Every row gives one point. Each copy is the shape, with its points in the same order, stretched, turned, moved and blurred by noise. Say if it was mirrored as well.

Shape (5 x 2)
[[ -2   4]
 [-25 -41]
 [-23  24]
 [ 32  35]
 [ 47 -32]]
Copy 1 (5 x 2)
[[  2  -7]
 [-31 -45]
 [-23  20]
 [ 36  14]
 [ 37 -53]]
Copy 1 is: only turned
Copy 2 (5 x 2)
[[  9   6]
 [-23 -37]
 [-13  31]
 [ 42  32]
 [ 61 -34]]
Copy 2 is: only turned
Copy 3 (5 x 2)
[[  0   1]
 [-41 -17]
 [ -4  26]
 [ 46   0]
 [ 14 -59]]
Copy 3 is: only turned
Copy 4 (5 x 2)
[[-16  14]
 [-47 -17]
 [-30  27]
 [ 26  26]
 [ 14 -35]]
Copy 4 is: only turned

Shape (6 x 3)
[[ 27  41 -24]
 [-30   1  42]
 [ 40  -7 -22]
 [-27  -1 -10]
 [-42 -34  11]
 [-45  15 -31]]
Copy 1 (6 x 3)
[[ 20  35 -21]
 [-48   3  25]
 [ 39   4  16]
 [-14 -16 -11]
 [-34 -47  12]
 [-32 -21 -43]]
Copy 1 is: only turned
Copy 2 (6 x 3)
[[-14  40   8]
 [ -7 -36 -50]
 [  6   4  36]
 [-38 -23  -8]
 [-32 -63 -14]
 [-71  -8  -8]]
Copy 2 is: mirrored
Copy 3 (6 x 3)
[[-29  42  22]
 [ 16 -13 -38]
 [-14   2  48]
 [-27 -17 -15]
 [-11 -54 -28]
 [-58 -10 -27]]
Copy 3 is: mirrored

Shape (6 x 3)
[[ 14  -5 -22]
 [ 16  -6  21]
 [ 56  17 -10]
 [-36  63  -7]
 [  4  -9  20]
 [-69  12 -21]]
Copy 1 (6 x 3)
[[  6  20 -21]
 [ -1 -19   8]
 [ 56   0 -32]
 [  2  58  45]
 [-13  -8   7]
 [-60  57  22]]
Copy 1 is: only turned
Copy 2 (6 x 3)
[[  7   3 -24]
 [-12  27   0]
 [ 15  40 -47]
 [ 61 -14  25]
 [-10  20  14]
 [ 25 -46  32]]
Copy 2 is: mirrored
Copy 3 (6 x 3)
[[-28  -7  13]
 [  6 -21  18]
 [-21 -18  68]
 [ 14  66  16]
 [  8 -17   3]
 [ -5  53 -52]]
Copy 3 is: mirrored
Copy 4 (6 x 3)
[[ 18  11  20]
 [ 31   1 -25]
 [ 21  54   8]
 [-57  31 -29]
 [ 16  -8 -20]
 [-44 -33  -4]]
Copy 4 is: mirrored

Shape (8 x 4)
[[-55  15  24  28]
 [ 14 -27  -1  27]
 [-55  18 -18  26]
 [  0  15  29 -20]
 [-64 -45  24  18]
 [  3 -11  -5 -40]
 [-15  -1  55 -34]
 [-50 -11 -12  26]]
Copy 1 (8 x 4)
[[-46  55 -17 -27]
 [ -8 -11  31  14]
 [-40  24 -53 -16]
 [ 24   9  15 -29]
 [-67   2  14 -43]
 [ 26 -40  -4 -27]
 [  9  17  28 -59]
 [-49   4 -25 -16]]
Copy 1 is: only turned
Copy 2 (8 x 4)
[[-29 -41  11  11]
 [ 14  17  37  40]
 [-24 -15 -21  25]
 [ 13 -11  31 -33]
 [-54  -8  46   9]
 [  4  27  18 -34]
 [ -6 -17  56 -58]
 [-31  -5   3  27]]
Copy 2 is: mirrored

Shape (7 x 4)
[[ 54  55 -19 -19]
 [-37  57   7 -24]
 [-35  -8  27  28]
 [ 51 -11   8  17]
 [ 12 -25  -9  18]
 [-22  -7  11 -17]
 [-23 -21  63  15]]
Copy 1 (7 x 4)
[[-12 -50 -56 -34]
 [-35  33 -11 -40]
 [-15  34  12  34]
 [  1 -51 -20  29]
 [ 22 -12  -7  27]
 [ -9  11  24  -9]
 [-36  10  39  49]]
Copy 1 is: mirrored
Copy 2 (7 x 4)
[[-61 -12 -33  49]
 [-74  -8  29 -13]
 [  0  35  25 -14]
 [ 17   5 -42  46]
 [ 17  24 -16   4]
 [  4 -13  14 -18]
 [ 34   9  54   6]]
Copy 2 is: mirrored

Shape (10 x 6)
[[ 19  35   9  24  15   6]
 [-40 -55  14  16   2  23]
 [ 60  26 -11  18   5   2]
 [ 15 -50  -8 -36 -35  20]
 [ -4  17  -1 -11   7 -11]
 [-14 -53 -38  15 -20 -43]
 [ 39  32  42 -27 -17 -56]
 [ 14  -7   4 -45   9 -35]
 [ 38  31  39  19 -53 -51]
 [-14  31 -17   6 -11  35]]
Copy 1 (10 x 6)
[[ 26  18   4  20  11   5]
 [-51 -47   3  10  13 -25]
 [ 30  28  30  11 -22   0]
 [-28 -34  44 -37 -13 -15]
 [ 12  11  -9 -15  17 -11]
 [-41 -18 -18 -22 -52 -34]
 [ 80 -11 -19 -35 -11   5]
 [ 28  -3 -10 -44  10 -36]
 [ 63 -25 -12 -12 -51  40]
 [-18  21  15  -2  25  19]]
Copy 1 is: mirrored
Copy 2 (10 x 6)
[[-17  14  -4  43  -1 -15]
 [-31 -12  28 -35 -34  19]
 [ 12  23 -13  56 -29 -11]
 [  8  26  -2 -41 -59  -9]
 [ -5   7 -13   3   5 -28]
 [ 44  -7  23 -35 -24  24]
 [  7  25  27  34  13 -86]
 [  4  -7 -18 -13  -9 -62]
 [ 19  49  69  43   8 -46]
 [-13  34 -19   1   2  15]]
Copy 2 is: mirrored
Copy 3 (10 x 6)
[[ 21  -4   4 -20  20  36]
 [-49  28  47  50  15  10]
 [ 71 -13   3   2  -3  25]
 [ -2 -30  48  57 -62  11]
 [  3   7   0 -10 -11  25]
 [ 16  66  23  56 -48  -2]
 [ 44 -11  53 -66 -49   2]
 [  0  -3  21 -12 -45 -12]
 [ 69  11  83 -51 -41  32]
 [ 13 -13 -12   8   6  76]]
Copy 3 is: only turned
Copy 4 (10 x 6)
[[ 17 -12  -9  27  26  -5]
 [  6  -4  47 -18 -21  35]
 [ -4 -27 -36  39   3 -13]
 [-11   9   1 -11 -68   0]
 [ 16  -2  -5  -8   6 -18]
 [-36 -44  31 -34 -27 -16]
 [ 45 -21  -7  25 -18 -72]
 [ 29 -18 -16 -19 -33 -34]
 [ 13 -25  24  49  -6 -74]
 [-10  32  -3   6  26   1]]
Copy 4 is: only turned
